Every row gives one point. A path goes straight from each point to the next, and from the last back to the first. The post is the endless flat space through its rows: a point in 2 columns, a line in 3, a plane in 4, and so on, so that a path can go around it. How many times does the path go around the post? Going back the other way cancels.
In the rows, 128 means zero.

Post, 2 rows:
[[102 129 134]
 [165 129  99]]
Path (26 x 3):
[[175  81 104]
 [111 127 109]
 [175 187  74]
 [139 141 130]
 [145  95 165]
 [ 92 173 163]
 [175 149 115]
 [128 103 166]
 [148  78  73]
 [122 149  82]
 [114 182 112]
 [153 139 146]
 [200 195  92]
 [127 180  78]
 [125 148 149]
 [101 110 167]
 [116  96 115]
 [183 125  49]
 [116 148 126]
 [137 157  99]
 [180 149 152]
 [148  77 128]
 [100  77  96]
 [140 158  84]
 [125 191 129]
 [ 96 110 178]]
Times around: 4

Post (5 x 6):
[[111 108 114 131 117 158]
 [151 178 152  45 129  76]
 [103 110 134 163 127 124]
 [141 145 100 173 126 118]
 [124 103 120 149 150 138]]
Path:
[[100 109 156 140 130 140]
 [110 131 107 157 123 142]
 [152 122  48 203 153 148]
 [136  96 113  88 148  96]
 [ 95  69 164 175 135  82]
 [ 79  87  98 147 118 113]
 [122 145  82 161 154 114]
 [141  96 135 134 196  71]
 [139  94 162 140 149  79]
 [156 154 199 136 196  36]
 [100 127 113 135 138 184]
 [110 130 166 141 177  52]
 [128 148 109  99 108 106]
 [ 96 107 108  57 151 112]
 [ 98 145 115 132 105 140]
 [181 164 168 162 183  99]
 [169 115 108 135 128 141]
 [116  86  73 140  99 121]
 [ 84 115 161  27 142  54]
 [148 129 132  96 133  88]
 [ 98  82 147 104  81 210]]
Times around: 1

Post:
[[ 78 133 108 170 144 136 139 106]
 [ 95 124 110  89 132 100  82 110]
 [ 92 150 135 151 132 105 111 114]
 [ 90 137 130 103  87 119 109 118]
 [147 171  12  76 168  90 160  98]
 [141  89 134 203 133 142 169 139]
 [117 107 166 127 151 130 151  98]]
Path:
[[129 160 134  63 115 146 159 104]
 [ 89 126  88 144 145 154 142 140]
 [109 138 134 208  88 138  51 145]
 [ 76 116 156 134 115 149  95  77]
 [148  98 106  71 143 147 149 115]
 [129 136  65 122 154 116 157 132]
 [ 85 137 111  57 178 103 165  72]
 [ 93  99 146  71 118 106 126  81]
 [ 87 189 132  71  99 110 134  21]
 [146 136 106 141 107 141 116 125]
 [ 50 136 138 106 167 158 115 110]
 [112  78 154 230 177 103 103 177]
 [ 94  90 147 137 120  98 159 140]
 [ 65 140 112 176 131 116 127  58]
 [121 133  99 158 127 104  79  86]
 [148 159  68 158  83 143 164 139]
 [149 173 128 118 114 112 103  99]
 [156 133  38 108  91  73  99 106]
 [149 108 105 150 113  78 126 138]
 [115 143  61  88 116  94 188 150]
 [ 70 115 131 154 142 133 136 162]
 [125  79 184 141  99  92 149 146]
 [ 68 148 117 123 129 121 138  81]
 [114 103 104 121 136 103  97  76]
 [ 76 148 159  98 157  78 155  69]
 [ 87 115 147 125 121 136 154 138]
 [151  98  81 168 175 155 204 148]
 [137 149  65 149 166  84 172 141]
 [ 96 129 118 136 182  86 154  66]
 [153 190  95  92 134  63 114  87]
 [112 143 139 134  55 116  48 135]]
Times around: 2

Post, 10 rows:
[[132 169 149  94 159 122  94 142  93 139  84]
 [137 168 111 133 150 154  56 146 126 153 115]
 [ 89 167 134 113 113  73 141 103 114 163 114]
 [138 140 122  82 127 100 148 166  91  94 149]
 [129 131 103 103 101 133 121 114 152 162  99]
 [160 172 107 158 108 171 107  60 125 159 133]
 [196 152 130 128 159  91 110 127 149 133 148]
 [119  94 104 138 139 162 191 165 123 105 121]
 [149  89  47 171 132 139 154 134  74 134 132]
 [128 144 143 116  99 149 158 170 111 155 120]]
Path (28 x 11):
[[131 156  96 140 105 179 106 119 116 201  72]
 [133 151 120 138 150 141 110 151  88 147  84]
 [171 176 141  85 156 100  80  88 104  93  73]
 [225 168  95  71  83  83 182  81 172 128 154]
 [ 80 209  80 113 111 108 108 137  66 166 165]
 [139 154 119  78 146 144  68 152  84 165 135]
 [131 178 107 101 151 109 115 145 142 197  93]
 [120 168 117 145 112 160 154 117 151  99 120]
 [103 149 107  91 149  27  87 111  90  91  79]
 [143 102 113  98 129  82 107 170 114 128 110]
 [159 121  97  78 127  88 133 146  76 113  97]
 [188 133  75 136 135 121 121 112 103 179  97]
 [129 146 102  91 157 165 108 110 151 114  88]
 [117 244  91 204  95 126  75 127 106 193 145]
 [138 164 134 158 143 121 110 197 119 121 119]
 [186 174 145 171  94 126 115  99 127 211  78]
 [102 144 102  73 146  75  49 165 127 111 132]
 [143 142 167 122 120 141  98 127  89 211 116]
 [135  84  84 116 138 158 213 157 135 149  99]
 [ 20 145  35 142 123 173 168  79 147  79  99]
 [106 176 136 113  86 105 106 145 170 155 120]
 [152 128 123 155 120 167 104 116 124 136 111]
 [164 164 154 138 145 140  99 123 117 160 145]
 [150 210 131 122 133 212  64 142  84 132 159]
 [120 156  39 161 124  65 131 130  93 163 149]
 [170 163 105 171 177 132 138  95 214 167 150]
 [117 163 140 125  92 186 142 103 122 168 139]
 [146 114  71  81 130 167 125  96 163 146 115]]
Times around: 2

Post (13 x 14):
[[ 91  95 113 160 159 113 124 105  47 152 133 102 126 165]
 [102 128 102 142 183 157 122 113 121 138 130  61 153  97]
 [136 113 126 122  92 144 129 138  67 159  97  97 130 193]
 [141 190 156 105 130 167 112 168  57 169  92 114  97 169]
 [122 126  94 150 126 157 120 162  98 125 112 136 152 120]
 [133 202 129 142 115  95 162 116 188 135 109 128 155 116]
 [ 98 168 131  92 124 107 111 119 206 126 135 141 166 117]
 [104 153 156  56 118 169 165 158  96 136  61 143  93 154]
 [ 92 143 127 123 109  92 130 136 134 142 157 106 162  98]
 [115  89 136 167 110 152 103 119  86 147 121 106  66 152]
 [143 161 167  96  96 146 143 102 173 120 162 178 154  97]
 [130 140 142 120 157  96 102 115 140 107 105 106 160  85]
 [ 85 172 170 121 117 133 130 128 177 110 131 128 172 108]]
Path, 26 rows:
[[ 69 202 151  76 113  73 103 143 118  99 140 153 183 111]
 [160 211 120  75 100 156 116 177  94 138  80 115 127 166]
 [ 33 180 173  90 122 101 119  79 189 113 152 158 138 123]
 [123 154 156  80 112 117 115 114 122  98 210 152 208  97]
 [ 84 150 168  75 149  38 137 115 189 115  88 130  90 122]
 [203  97  95 170 182 154 144  95 150 126  29 107 147 109]
 [127 131  79 207  79 166 154  93 132 163 142 154 116 114]
 [108 147 112 132 126 121 187 106 127  99  86 156 127  96]
 [213 154 163  91 114 187 101 146 148  80  70  83  96 103]
 [ 88 200 164  60 107 160 113 176 140 120 131 125 137 147]
 [ 74 154  97  71 100 143 140 148 188 108  86 140 139 120]
 [157 187 138 112 126 181  62 179 185 103 122  64 151 133]
 [111  96 137 114 156 115 153 117  64 144 125  99 136 140]
 [146  87  76 123 167 177 182  80 113 160  87 111 162 101]
 [143 131  89 146 116  87 110  61  93 170 123 111 177 161]
 [ 89 122 154 171  67 159 136 123 108  75 146 157 108 138]
 [ 58 178 160 139 159 136 116 124  98  96 135 107 132 122]
 [ 95 164 111  63 138 102 159 111  90 112  94 121 211 163]
 [128  65  53 110 124 113 172 128 119  93  96 100 191 126]
 [ 92 104 107  79 155 177 223 157 103 132 104 137 159 139]
 [138  86 206 133 116 117 124 110  83 145 140 167 106 100]
 [102 150 143 182 117 135 185 129  68 163 150 161 187 111]
 [103 145 151 153 115 112 138 110  34 192 150  40 125 160]
 [ 92 151 167 114 108 162 119 163  90 184 144 146 140  98]
 [ 92 142 143 209 100 115 144 111 207 155 167 168 125  87]
 [126 152 140 101 100 134 143 129 138 128 126 179 150  73]]
Times around: 3

Post, 17 rows:
[[126 124  90  96 145 164 141 128 111 137 142 119 103 106 133 104 137  88]
 [119  97 160  78 198 134 114 119 100  92 155 132 168  96 138 152 157 151]
 [106 180 100 128 139 140 159 126 148 145 125 135 135 144 137 133 139  80]
 [130 124 173 147 111  93 124 104 144 154 117  93 139 143 135 121 105 170]
 [111 102  82  56 177 155 131 103 118  97 142 107  98 149 128 158 165 117]
 [126 111 196 149 157  76 116 132 143 112 124  99 103 108 156 121 141 143]
 [150 111 171 162 143  96 124 145 159 158 158  97 138 128 138 136 107 139]
 [110 128 148 173 100  96 133 120 133 150 154 126 142 156 139 108  80  93]
 [130 126 173  97 171 118  86 140 128 104 127 118 103  99 157 135  98 147]
 [117 120 183 141 135 137 114  91 152 119 159 136 133 122 116 102 136 135]
 [114 134 124  86 179 136 101 117 126  93 164  95 132 125 160  99 150 131]
 [158 140 174 162 152  81 118 124 130 153 121 117 129 159 147 104 119 130]
 [155 130 197 167 120  94 130 105 149 113 133  95 141 136 138 123 102 111]
 [129 111  83  99 166 153  84 123 114  92 128 113 123 124 132 135 161 119]
 [127 126 160  73 131 120  97 133 130 103 175 114 127 123 121 116 149 135]
 [135 154 148 173  65 134 163 127 136 161 152 136 123 164 167 105 100 105]
 [119 154 118 154  80 136 142  96 133 191 166 117 120 163 159 125 124  56]]
Path (32 x 18):
[[106 113 109 159 123 174 100 110 182 139 128 100 122 108 106  79 103 118]
 [107 191 135 118 164 112  95 129 153 163 153  99 170 168 152  91 120 122]
 [109  96 155 114 110  86 128 110 145 108 165  83 138 136 141 142 133  81]
 [122 136 128 111 139 123 106 110  95 101 106 192 160 100 113  97 113 125]
 [ 98 118 117  73 130 110  94 109  94 117 169 135 145 170 139 153 107 168]
 [134  98 154 168 164 103 103  95 125 154 162 106 131 133 120 171 141 117]
 [ 95 156 145 164 116 125 134 141 138 148 153 125 151 117 157 112  59  91]
 [146 103 178 133 154 149 114 101 138 116 166 100 130  98 148 120 146  95]
 [134 126 147 112 193 117 138 173 121 120 145 134 155 106 191 100 151 174]
 [163 129 145 136 112  98 139 150 109 173 123 119 143  76 142 117  79 111]
 [151 200 160 146 130 112 142 107 130  96 123 156 127 189 144 101 104 106]
 [ 95 121 110 106 249 106 203  96 160  91 102 100  97 169 105 196 194 117]
 [130  44 113  58  97 165 105 103 147 122 184  70 112 174  65 194 143  96]
 [137 115 147 126 175 126  98 108 134 153 145  85 141 169 141 142 137 125]
 [112 113 107 146  85 125 123 141 103 171 160 108 115 172 178 123  76 136]
 [135 127 134  98 208  89  79 121 107 109 195  98 127 131 151 122 104 148]
 [132 177 105  87 176  93  73 108 131 115 114 121 107 198 169 153 107 119]
 [125 150 135 117 204 114 118 122 180  99 110 129 162 136 143 166 138 138]
 [125 118 143 107 149 115 145 118 141 106 147 139 156 104 116 154 149 159]
 [114 131 110 133 183 137 137  99 153 100 158 104 141 126  95 148 111 105]
 [139 164 149 138 123 124 135 159 145 169 165  96 135 115 133  98 149 109]
 [100 107 137 145 152  93  96 126 162  58 123  74 138 153 115 162 163  95]
 [140 146 163 126 121 109 107 130 162 132 117 116 119 160 168 138 129  79]
 [120  91 144 102  62 153  83  40 148 144 186  69 107 132 114  60 126 158]
 [163 156 188  76 116 122 148 123  92 105 142 158 127 113 164 175 101 126]
 [153 159 179 133 185  71 125  89 128 124 131  86 150 161 139 161 143 163]
 [ 66 143 145 152 101 149 126 134 127 157 127 153 106 119 126 128 143 129]
 [118  73 142  93 135 118  81 128 132  77 156  63  60 112 140  89 162 106]
 [118 100 171 143 149 113 127  84 128 133  85 146 123 121 114 118  81 124]
 [189  90 158 158 121  95 122 111 145 152 157 108 176 118  85 110 113 131]
 [154 154 137  99 182 123  94  57 151 190 146 141 136 173 100 132 132 128]
 [118  81 104 105 133 128  95 105 154 135 125 128 102 140 109 120 104 123]]
Times around: 3

Post, 17 rows:
[[101  71 129 129 121 109 142 139 151  75 172 153 115 132  94 116 152 110]
 [ 96 105 121 114 163 139 175  86 101 188 117  79 155 135 162 120 159 122]
 [126  97 117 144 126 145 113 115 149 118  94 191 134 125 112 132 128 115]
 [143 102 143 139 108 146 101 142 115 107 169 120 138 152  97  91  93 151]
 [141 140 131 107 148  99 167 101 165 140 156 115 133 169 142 154 164 108]
 [129 119  97 144 131 151 141 105 114 134 162 148  83 122  95 111  47 145]
 [134 129 105 125 152 162 133 136 153  90 160 130 134 105 110 133  92 165]
 [111 136  97 140 123 153  97 117  88 161 195 121 148 117 107 126 117 176]
 [101 112 179 123 152 112 158 159 132 178 144  90 129 138 141 174 156 128]
 [166 147 112 139  92 108  99 117 123 100 156 116  89  91 135 109 114 125]
 [114  49 117 167 144  97 105 102 171  91 122 147 117 128 131 116 102  84]
 [148 121 119 167 144 117 139 112 124 133 137 138 133  98  75 125 106 164]
 [149  97  99 125 160 106 162 135  97 193 120 115 154 143 123 168 156  98]
 [125 158  99 159 103 121 118 153  85  82 149 165 153 130 112 125  77 152]
 [136 122 107 152 103 120 183 133 139 205 153 105 174 141 189 136 161 126]
 [ 88 135  63 153 114 139 167 116 132 183 114  48 144 159 129 188 184 154]
 [113 136 100 116  95 142 116 100 156 102 169 108 145  91  78 107  64 123]]
Path, 30 rows:
[[160 159 101  97  33 135 151  87 184  82 147  63 106  47 103 105 165 120]
 [116 106 122 101 102 120 154  69 160 165 181  97  91 130 150 113  93 144]
 [107  45 164 130 133 119 134 140 129 109 110 180 146 144 116  82  89  92]
 [113  56  97  84 169 134  73 113  66 147 130 132 116 157 115 179 125 118]
 [141 161 137  67 162 144 205 107 142 136 132 185 120  93  70 167 143 128]
 [145  46 182 120 189 104 135 117 119 120 172 136 122 190  70 116 178 107]
 [137 132  87 101 112 110 144  72 176 134 160  83  82  44 131 115 128  32]
 [151 124 117 133 136 118  87  80 139 148 238  88  94  97  56 158 135 135]
 [113 126  78  73 116 131 141  99 139 121 207  78 127 137 104 163 127  91]
 [165 102 104 212  96 116  91 123 131 107 161 127 118 107 110  98  82 151]
 [ 83 142  82 155  99 135 150  99 171 164 170  83 159 149 154 111 104 102]
 [ 77 172 155 154  99 121 123 189 122  81 134 131 126  96 129 149 114 166]
 [ 78  97  76 118 108 158 102 111  85 143 143 130 189 115 176  95 107 129]
 [193  79 188 174  82 105  56 140  95 130 156 163  89 102 150  71  80 122]
 [104  92  42 130 100 138 118  85 108 136 190 110 130 142 152 125  66 118]
 [ 98  69  91 105 127 146 135  89 110 148 121 175 106 188 101 124 120 144]
 [ 95  65 114 155 203 152 128  61 134 204  40 150 149 126 142 126 113 115]
 [ 72 117  56 114 133 169 185  95 145 160 134  12 183 181 111 132 170 127]
 [166  98 163 103 134  74 143 119 130 119 159 114  98  72 115 104 123  48]
 [ 80 115  84 168  90 165 140 101 184 129 167  58 163 142  87  86  97 127]
 [111  64  85  83 218 134 135  19 210 169 171  66  75 126  95  98 101  88]
 [109 123  60 158 117 133 195 113 163 154 114  73 139 163  78 172 167 186]
 [163 134 122 147 119 100  77 140 181 147 144 118 130  92  99 134 154 129]
 [154 132  72 211  82 146 127 132 124 148  93 127 247 132 153  91 105  95]
 [178 142 167 139 125  91 142 136 139 143 192 181  84 125 102 153 165 131]
 [121  67 101 110 147 145 121  93 111 144 175 122 139 121 121 102  80 112]
 [122  96 175  54 165  86 141 183 162  75 184 131  37 147 108 188 115 122]
 [133 113  84 188  86 115  96  42 172 133 118 103 130  83 152  58  80 126]
 [182  91 121 194 190 134 104 125 143 170 131 186 160  65  54 107 104 148]
 [ 77 122 123 124 141 110 122  92  88 124  94  69 134 114  93 145  73  41]]
Times around: 1
